Every row gives one point. The last column is the point's height on a tilted bowl or saddle (a function of degree 2), plus a little noise. Along how many of its main directions does it bend up, bend down or stay straight?

Points:
[[-6.5 -4.0  3.1 -3.9]
 [ 4.7 -3.1 -1.7  0.7]
 [ 6.3  2.4 -6.8 -6.7]
 [ 1.4  2.3 -1.4  0.1]
 [-0.4  3.7  3.0  3.5]
 [-3.7 -0.3  2.8 -0.3]
 [ 4.8 -0.9  1.9  0.1]
 [ 2.9  4.4  1.6  1.9]
 [-0.4  1.0 -4.9  1.4]
 [-2.1 -0.8  3.6 -0.5]
 [-3.9 -0.1 -2.1  2.3]
 [-1.3 -1.5 -1.1  0.7]
 [ 2.6 -8.6 -2.3  9.0]
 [ 2.1  1.9 -0.4 -0.2]
 [ 6.1  4.4 -2.0 -3.9]
 [ 1.3  4.5  0.4  2.2]
 [ 1.4 -2.6 -2.4  1.1]]
Directions: 2 up, 1 down, 0 straight

Points, 24 rows:
[[-1.6  2.8  0.8  6.1  2.8]
 [ 1.5  5.6  1.0  1.0  1.6]
 [ 3.6  5.7  4.7  5.0  2.7]
 [-4.7  0.5 -2.1  1.5  4.9]
 [ 0.8  2.2  7.1  4.0  1.9]
 [-0.6  0.1  1.9 -7.8 -6.5]
 [ 3.2 -5.8 -1.0 -1.6  7.0]
 [-1.6  2.5  0.4 -2.3 -0.7]
 [ 4.1  4.8 -2.6 -0.9  0.7]
 [ 6.3 -1.9 -0.2  1.2  2.6]
 [ 6.9  1.9  2.9  3.5  2.3]
 [ 1.4 -0.7  1.4  2.0  2.9]
 [ 4.1 -4.7 -8.4 -2.2  2.1]
 [ 1.2  0.4 -5.0  1.6  1.5]
 [-1.9  2.0  0.4  3.5  2.6]
 [ 2.8  5.7 -2.9 -5.3  1.3]
 [ 1.0  1.9  1.5  0.0  1.0]
 [ 1.9 -3.2  3.3  5.0  6.2]
 [-1.4 -4.6  0.9 -1.4  4.5]
 [ 4.1 -0.7 -2.7 -0.1  1.1]
 [ 0.2 -1.2 -1.9  1.7  3.4]
 [ 3.2 -0.3  1.3 -5.3  0.3]
 [ 2.5 -0.5  2.3  2.8  3.1]
 [ 6.1 -1.2  2.9  5.1  3.4]]
Directions: 2 up, 1 down, 1 straight

Points:
[[-2.3  0.1  1.9 -3.7  4.6  2.6  1.0]
 [-5.7  7.4  0.8  0.9 -5.3  3.5  1.0]
 [-1.2  1.0  2.0  0.8  5.1  5.9  5.3]
 [-5.1 -2.7 -1.3  0.1 -3.8  0.1 -2.4]
 [-0.9 -1.9 -2.8  2.2  0.5 -2.5  1.0]
 [-3.6 -4.2  1.7  5.1  4.3  0.4  2.3]
 [ 2.1  5.5  2.4  1.2 -0.3 -1.4  2.7]
 [ 1.2 -3.7  0.0 -0.9  0.0  2.7  1.6]
 [ 5.0 -3.1  2.5  5.3  1.4 -3.8  4.3]
 [-2.8 -4.8 -2.6  0.7 -1.4 -4.9  0.0]
 [-2.1 -1.6 -0.6 -3.9 -4.2  0.4 -1.2]
 [-2.2 -1.3  1.2 -4.3  0.4 -2.7 -1.1]
 [10.8  0.1 -6.0 -3.7  1.2  5.5  8.9]
 [ 3.3  1.8  1.7 -5.0  1.6  0.2 -0.6]
 [ 4.5 -2.8 -1.9  7.3 -2.9 -4.3  4.5]
 [ 0.5  3.3  0.1  2.9  3.7 -3.7  2.5]
 [ 1.2 -7.3 -1.2  0.8  4.0 -0.5  2.4]
 [-0.6  0.3  2.9  1.0 -4.7  1.5 -2.2]
 [ 1.2 -3.1  9.3  1.8  4.3  2.6  7.8]
 [ 5.5 -3.5 -3.0 -0.5 -1.8  4.1  6.2]
 [ 0.8 -3.0 -1.7  4.1  3.5  1.6  3.2]
 [ 1.7 -3.5 -0.3  1.5  0.6  1.4  1.8]
 [ 3.4 -5.0  0.6 -1.9 -1.0  1.6  2.1]
 [-3.6  0.1 -3.4  0.0 -0.1 -0.1  1.2]
 [ 4.8  2.2 -6.6 -1.4 -1.6 -5.5  5.4]
 [ 1.6 -0.6  1.0 -1.3  0.3 -2.6  0.3]
 [-8.8  1.8 -0.6 -0.3  1.8 -0.6  1.9]
 [-2.0  1.0 -2.6  4.9  1.0  1.1  2.9]
 [ 3.3 -2.2 -3.3 -0.3 -1.7  3.5  4.3]
 [ 0.9 -2.6 -0.5 -1.3 -4.4  3.5  0.3]
 [ 3.0 -2.0  4.4 -3.4 -0.8  1.6  1.2]
 [ 5.5  1.8  5.0 -7.8  0.2 -4.1 -0.3]
 [-6.5 -3.7  0.9 -1.9 -0.6 -4.5 -1.1]
 [ 2.5 -2.9 -1.5  3.4  7.2 -5.6  1.0]
 [ 2.0  0.7  2.1  3.0 -4.2  2.0  0.4]
 [-5.4 -2.7  0.8 -0.8 -8.5 -0.3 -6.6]
 [ 5.9  3.3 -5.0 -6.1  3.6 -0.5 -2.7]
 [-5.3  4.4  5.7 -0.8  5.3 -1.6  4.5]
 [ 0.2  1.7 -2.3  2.5  2.7 -2.9  1.9]
 [-1.0  1.9 -0.5  2.8  4.5 -3.1  1.9]
 [-0.4  1.6 -4.7 -3.5 -1.4 -0.8  1.8]]
Directions: 4 up, 1 down, 1 straight
